Rows are points. The ring and each string are closed loops that go straight from each point to the next, and from the last back to the first. Before rounding, they use only three directions, however many columns there are. How many times does the string pass through the ring? Passing back the other way cancels.

Ring (7 x 3):
[[ 24  31 -19]
 [ 32  35  -2]
 [ 31   5  14]
 [  5 -22  21]
 [-30 -33   9]
 [-20 -30 -19]
 [  9  -4 -34]]
String (27 x 3):
[[ -3 -22   6]
 [-12 -47   8]
 [-48 -51  17]
 [-51 -24  12]
 [-25   4   6]
 [ -8 -31 -13]
 [ -3 -49 -29]
 [-12 -49 -41]
 [-17 -15 -29]
 [-11   4 -11]
 [  5  -3 -17]
 [ 32 -10 -47]
 [ 44   9 -55]
 [ 41  32 -44]
 [  3  49  -8]
 [ -8  22   4]
 [ 33   6 -13]
 [ 61  23 -14]
 [ 55  47   4]
 [ 13  45  19]
 [ -7  21  12]
 [ 39 -14  -1]
 [ 61 -30   8]
 [ 47 -34  22]
 [-10   1  29]
 [-10   1  13]
 [ -6  -9   9]]
Times through: 5

Ring, 10 rows:
[[ 30  24 -26  43  36   2]
 [ 29  36 -13  39  24   8]
 [ 25  36  -4  19   5  12]
 [ 18  23  -5 -11 -16  13]
 [ 12   2 -13 -36 -27   9]
 [ 10 -22 -25 -53 -25   0]
 [ 14 -39 -36 -53  -7  -9]
 [ 20 -39 -43 -33  14 -14]
 [ 24 -26 -44  -6  29 -13]
 [ 29   5 -37  31  39  -5]]
String:
[[  9  14 -15 -23 -32  14]
 [ 13  10 -22 -13 -17   9]
 [  9  21 -11 -22 -35  17]
 [ 14  26   6 -28 -35  18]
 [ 23  20   7 -21 -12  10]
 [ 26  11  -5 -11   4   4]
 [ 27  52   9  25   1  18]
 [ 27  56  -3  46  13  17]
 [ 21  35 -24  39  13  11]
 [ 24  15 -23  17  16   3]
 [ 26  39 -35  68  36   8]
 [ 32  32 -42  78  55   1]
 [ 33   6 -33  35  47  -6]
 [ 30  -7 -21  -3  28  -7]
 [ 21   1 -31   5  13   0]
 [ 21   6 -45  29  25  -1]
 [ 29   6 -54  56  55  -7]
 [ 26  16 -53  62  48  -2]
 [ 21   9 -33  18  16   2]
 [ 28   0 -19  -1  21  -3]
 [ 33  18 -15  27  35   0]
 [ 33  61 -12  78  38  14]
 [ 29  64  -5  63  21  18]
 [ 31  46   9  25  12  13]
 [ 26   6  -9 -11   9   1]
 [ 20  12 -16  -5  -2   6]
 [ 25   1  -7 -23   3   1]
 [ 18  12   1 -33 -23  10]
 [ 10  17  -2 -37 -41  16]]
Times through: 0
String:
[[ -2 -35 -36 -78 -50   2]
 [  8 -25 -37 -44 -20  -1]
 [ 18 -19 -28 -31   0  -4]
 [ 20 -41 -31 -52   4 -13]
 [ 19 -58 -43 -58  11 -20]
 [ 26 -40 -32 -38  21 -16]
 [ 25 -15 -26 -17  16  -7]
 [ 19  -6 -39   2  13  -2]
 [ 23 -12 -58  29  41 -10]
 [ 31  -4 -47  39  54 -11]
 [ 31   0 -27  16  37  -6]
 [ 26   0 -21  -2  18  -2]
 [ 35  24 -19  43  43   0]
 [ 33  54 -19  77  42  11]
 [ 23  42 -22  48  17  12]
 [ 23  11 -20   5   9   4]
 [ 29   8  -7  -6  14   1]
 [ 27  44   8  14  -1  16]
 [ 16  52   4  12 -24  24]
 [ 16  13 -21  -3  -7   8]
 [ 20   2 -15 -18  -3   3]
 [ 14   1  -6 -44 -28   8]
 [  3  -5 -17 -55 -48  11]
 [  7 -22 -20 -66 -38   3]]
Times through: 2
